Each row is a point. To make a cloud, some directions were put in groups of two or more. Within a group, all points are equally far from the middle, so they leave a hole (a ring in 2 directions, a hollow ball in 3). The other directions are filled evenly. Then the cloud was stretched, turned, moved and blurred a little. Count the holes, and give their numbers of directions, smallest first.
(in the rows, 128 means zero)

Cloud:
[[127  81]
 [101  94]
 [160 115]
 [ 97 130]
 [159 108]
 [105  90]
 [160 115]
 [154  98]
 [129  81]
 [159 122]
 [101  93]
 [117  83]
 [ 95 107]]
Holes: 1 (2)

Cloud, 15 rows:
[[102 147]
 [ 78 137]
 [ 90 156]
 [ 92 120]
 [131 120]
 [128 120]
 [ 75  73]
 [ 99 145]
 [119 152]
 [151 127]
 [171 165]
 [ 99 147]
 [ 92 126]
 [120  97]
 [123  81]]
Holes: 0

Cloud, 22 rows:
[[ 75 169 152]
 [ 74 118 125]
 [157 146 135]
 [ 93 111 105]
 [114 104 176]
 [119 103  94]
 [ 73 162 143]
 [123 153 135]
 [ 73 109 101]
 [136  87 101]
 [105 119 174]
 [127 158 150]
 [ 88 130 107]
 [104 146 140]
 [ 84 113 136]
 [ 86 105  85]
 [133 161 171]
 [ 77 106 136]
 [149 154  97]
 [136 128 117]
 [105 128 147]
 [103 101 169]]
Holes: 0

Cloud:
[[ 95 168  98 140]
 [150 169 141 167]
 [ 87 154 104 157]
 [ 85 130 117 167]
 [162 113 146 101]
 [ 92 134  94 109]
 [ 85 156 143 165]
 [105 177 137 167]
 [111  97 139 104]
 [ 89 146  90 134]
 [149 167 153 166]
 [152 111  90 132]
 [134 176 157 164]
 [ 99 101 152 144]
 [107 178 131 166]
 [ 91 127  95 155]
 [ 93 111 140 103]
 [ 88 112 154 141]
 [155 114 150 162]
 [147 164 177 134]
 [107 170 173 131]
 [158 159 139 167]
 [ 82 145 157 152]
 [158 165 136  95]
 [152 113  98 152]
 [101 114 103 100]
 [161 112 119  96]
 [164 117 105 104]]
Holes: 2 (2, 2)

Cloud, 27 rows:
[[ 79 144  90 116]
 [ 83 113 103 104]
 [ 90 108  88 116]
 [ 80 132 145 153]
 [ 84 148 100  99]
 [ 87 168  99 122]
 [143 148 153  94]
 [141 160 166 133]
 [ 81 135 151 145]
 [130 160 125  84]
 [153 102 132 125]
 [108 150 142  82]
 [ 95 124  84 168]
 [ 81 128 135 163]
 [150 131  79 146]
 [120 158 129  81]
 [143 126  77 154]
 [110 119 100 184]
 [159 116 121 111]
 [ 90  95 135 122]
 [160 134 112 105]
 [117 172 160 140]
 [143 175 102 117]
 [100 144 149  86]
 [122 117  73 155]
 [135 183 106 127]
 [ 87 125 115 175]]
Holes: 2 (2, 2)

Cloud (48 x 6):
[[ 73 125 139 158 173 142]
 [123 109 123 157 159 131]
 [ 76  96  71 145  92  93]
 [111 157 129  89 107 125]
 [141 128 123 179 135 128]
 [166 106 146 131 178  90]
 [136 136  84 154 107 164]
 [130  93 133 108 102  82]
 [ 79 189 129 162 115 112]
 [ 86  61  93 177 161 131]
 [127 128 129 100 141 127]
 [121 107 143 137 115 104]
 [130 161 149 186  97 135]
 [149  98 126 106 123 122]
 [124 128 152 169  86  96]
 [131 102 156 146 136  63]
 [ 96  99  92 166 129 131]
 [100 166 154 122 102 126]
 [131 104 139 104  80 115]
 [ 55 107 126 132 134  76]
 [108 122 127 101 138 162]
 [102  91  96 116 135 154]
 [ 70 112 112 132 110 117]
 [133 117 122 159 103 179]
 [ 63 152 162 142 123 107]
 [ 93 166 113 110 142 150]
 [151  97 115 161 167  57]
 [102  91  90 140 143 108]
 [130 138 150 153 119 133]
 [ 95 161 130 165 121 125]
 [121 105 109 127  78 108]
 [104  77  88 165 169 106]
 [121 110  99 153 131 160]
 [121  90  82 103 127 158]
 [133  72  96 122 104 143]
 [154  84 121 151 150 109]
 [108 163 131 160 113 113]
 [ 68 146 125 107 147 101]
 [126  86  92 137 101 138]
 [156  95 124 110 174  86]
 [128 135 131 125 152 190]
 [ 97 112 144 135 165 182]
 [158 134  96 117 186 127]
 [117 147 101  82 157  94]
 [143 138 125 158 116 182]
 [ 83 138 169 129 115 111]
 [165 178 135 127 175  67]
 [ 86 146 129 107 150 135]]
Holes: 0

Cloud (82 x 8):
[[150 171  74 109 134 159  79 137]
 [169  74 109 145 143 120 134  87]
 [168 196 106 177 132 138  77 103]
 [129 127 122 164  92 189  93 122]
 [127 131 126 148  94 109 116 166]
 [177 134 115 158 109  89 117 118]
 [159  98 107 167 133 158  51 106]
 [115 133 129 138 117 155 128 157]
 [133 123 151 135 151  77 118 165]
 [152  70 158 121 145 119  98  61]
 [141 152 167 146 118  95  97 130]
 [187 152 151 136 138 172  85 115]
 [154 189 133 192 178 111  89  88]
 [174 153  99 152 122 182 146  78]
 [154 169 118 163 121 122 124 117]
 [145 156  94 145 114 102 119 166]
 [102 135 101 138 138 148 117 147]
 [189 162 137 144 140 159  84  88]
 [142 136  80 169 132 129  99  99]
 [163 127 107 183 125  78  89 124]
 [169 138 133 101 101 134 137  64]
 [114 178 115 115 128 113 128 151]
 [108 103 119  93 119  91 135 138]
 [155 125 129 170 179 136 133 117]
 [163 143  81 161  85 124  49 149]
 [156 112 154 147 153 161 131 131]
 [141 195 147 168 122 129 135 177]
 [153 116 108  80 111 170  76 123]
 [113  88 137 119 124 118 129 152]
 [117 108 168 158 111 107 126 157]
 [ 94 174 103 160 125 122 123  86]
 [152  83 154 139 142 119 160 100]
 [151 168 174 128 112 116  84 157]
 [148 164 149 155 118 104 148 138]
 [135 103  72 124 143 157  91 145]
 [149 172 143 132 115 156 108 114]
 [135 110 173 175  81 114  90 126]
 [ 97 138 112 120 139 153  94  98]
 [138 108 158 127 160 141  95 145]
 [123 167 144 156 147 161  79  85]
 [133 167 136 193  93 113 149 121]
 [119 150  68 126 152 108 117 165]
 [118 148 111 105 143 144 107 125]
 [173 106 139 125 151 123 130 129]
 [135  71 106 140 131 125 103 118]
 [138 108 154 174 109 128 123 105]
 [148 113 170 141 153  79 147  97]
 [143 117 178 149 137  93 109  99]
 [164 143 177 152 102  84  61 140]
 [149 132 111 135 120 144 140 125]
 [125 150 152 134  91 164 112 138]
 [166 163 118  88 129 128  96 110]
 [131 160 162 162 131 134 108 134]
 [124 146 163 164 110 127 118  88]
 [106 158 158 156 168 106 138 107]
 [190 108 135 207 108 143  96  90]
 [171 141  72 159 123 176 122 129]
 [101 159 156 168 126 156 116 101]
 [127 173  82 140 134 105  88  87]
 [141  87 127 133 114 101 138 128]
 [161  94 120 149 160 116 107 127]
 [150 164 143 153 144  88  98 118]
 [129 153 146 157 123 104  95  98]
 [105  63 135 114 143 122  82 133]
 [161 108 155 125 115 138 124  80]
 [143 128 190 120  95 127 109 106]
 [174 152 155 185 131 103 102 131]
 [151 142 132 116 153 130  93 159]
 [ 96  96 106 145 143 184 120  99]
 [181 123 110 178 134 131  48 136]
 [151 134 131  99 158 126  80 113]
 [151 160  79 128 134  95  91 118]
 [129 108 132 118 160  95  84  75]
 [133 132  99 170  85 120  82  98]
 [152 149 132 162 179 136 131 100]
 [159 128  95  96 147  93 127  70]
 [114 121 117 160 171 180  94  94]
 [116 159 108 154 157  97 140 112]
 [164 100 102 102 166 104 168 105]
 [142 137 160 196 128 103 101  84]
 [140 131 105  87 178 164 120 123]
 [146 115 161 122 129 160 154  71]]
Holes: 0

Cloud, 102 rows:
[[129 103 130 134 173 175  99 112 100]
 [117 122 128 182 135  99 126  90 170]
 [ 99 182 115 173  85 166 136 172 153]
 [111 124 142 115 160 153 115  98 164]
 [158 125 139 105 140  87 145  64 110]
 [106  97  99 166 117 163 149 150 133]
 [155 155 124 108 113 101 116 125 198]
 [154 143 135 146  93  62 128 102 131]
 [169 148 149  80  95 128  83 153 125]
 [160  58 100 134 113  99 140  91  98]
 [151 125 153 176 167 147 114 131 115]
 [121 113 122  99  99 109 157  84 162]
 [131 121 111 140 133 177 168 129  94]
 [137  92 109 122 111 181 134 125 157]
 [ 84 145 132 180 119 155 131 152 193]
 [171 133 124  66 121 129 131  94  96]
 [194  98 146 165 161 142 148  98 113]
 [141 118 150 140 199 122 136 120 114]
 [128 118 139  84  92 115 144  85 137]
 [158 140 107  85 104 115 102 163  98]
 [125  85 137 142 141 123  81 113 157]
 [153 127 147 150 139 166 102 153 127]
 [101 188 122 169 107 137 129 151 148]
 [115 104 131 105 101 105 145 176 117]
 [ 87 109 133 106 116 120 137 126 127]
 [105 119 151 141 118 145 137 133 205]
 [162 170 133 136 181  87 152 130 117]
 [171 139 128  96 192 120 122 100 150]
 [ 93 163 141 159  81  99 135 138 140]
 [144 112 119 121 100 121  75 127 201]
 [187  84 115 157 126  85 141 154 159]
 [173 123 119 155  92 132 175 127 144]
 [133 140 179 146 139 178 124 145 129]
 [185 101 100 116 127 106  92 146 116]
 [142  81  72 173 152 136 136 124 151]
 [112 124 144 166 145 111 140 122 185]
 [ 93  95 133 117 130 113  96 154 155]
 [131 165 180 120 135 106 166 105 143]
 [135 115 169 139  90  98 166 141 118]
 [148  82 136 179 115 168 144 134 172]
 [160  86  90 160 142 145  89 144 114]
 [155 110 127 116 149 172 107 140 113]
 [117 148  93 146 109 132 112 100 167]
 [178 100 161 150 147 160 138 108 149]
 [145  78 133 165 156 151 182 124 160]
 [103 105 128 114 145 155 159 101 132]
 [203 124 157 120 104 127 130 139 163]
 [153 115  87 146 122 103 171 130 111]
 [145 164 134 151 149 158 154 133  81]
 [138 174 141  99 125 146  65 136 156]
 [111  64 155 163  95 123  96 120 138]
 [147  84 112 174 141  92 146 166 160]
 [127 144  95  87  66 140 103 149 153]
 [ 74 130 143 166 158 184 175 128 153]
 [147 130 124 142  97 150 157 172 144]
 [ 79 137 149 147 130 149  98 104 155]
 [141 156 166 124 160 108 131 111 128]
 [117  84  98 116 143  85 141 147 147]
 [134  97 124 117  87 153 154  85 149]
 [190 148 117 112 125 130 105 122 147]
 [147 105  96 126  86 105 150 115 152]
 [125  94  80 101 136 107 132 166 122]
 [129  96 150 188 141 138 123 105 187]
 [156 115 180 120 171 110 154 126 139]
 [149 116 129 112 172  81 137  84 170]
 [168 156 160 159 117 156 121 164 156]
 [123 129 108 128 133 135 174  62 152]
 [179 120 102 113 121 153 101 125 108]
 [150 140 117  95  69  92 107 149 117]
 [133 117 107 116 195  85  85 122 116]
 [168  97 129 145 149 197 127  94 119]
 [194 140 123 139 163 133 144 143 124]
 [166 105 141 166 189 112 123  96 127]
 [ 96 149 176 136 133  66 104 164 158]
 [148 133 111 129  79 138 127 162 163]
 [176 156 140 125 134  95 128 170 112]
 [117 136  91  76 120 125 156 106 126]
 [ 80 115 142 145 166  94 166 153 128]
 [151 119 151  92 150 137 142  57 128]
 [137  86  91 148  79 166 121 107 145]
 [125 112 143 105 173  97  98 108  96]
 [ 82 193 118 155 105 164 128 133 141]
 [169 113 134 119 112 111  99 158 179]
 [146 115 154  95 160 118 121  76 132]
 [144 137 118 148  91  94 138  81 141]
 [161 102 153 105 145  82  89 112  97]
 [113 116 157 167 183 106 128 129  95]
 [166 128 130 109  84  95 102 185 148]
 [115  96 155 137 162  97 160 141  93]
 [165 140 116 114  86  55  78 108 153]
 [167 129 123 113 140 166 137 137  98]
 [166 117 134 145 187  90 120 107 141]
 [155 141 156  93 147 117 187  66 134]
 [166 102 123 181 157 105  89 117 141]
 [101 173 128 123 144 132  88 112 111]
 [150 111 153 128  95  97  81 131  90]
 [ 87 156  93  97 136 134 142 115 129]
 [134 121 116 119 148  89 123  56 148]
 [113  65 150 187  91 130 134 116 173]
 [189 114  75 104 117  68 117 111 107]
 [145 119 133 146 106 125  99 192 153]
 [109 103 125 112 180 104  92 106 111]]
Holes: 1 (4)
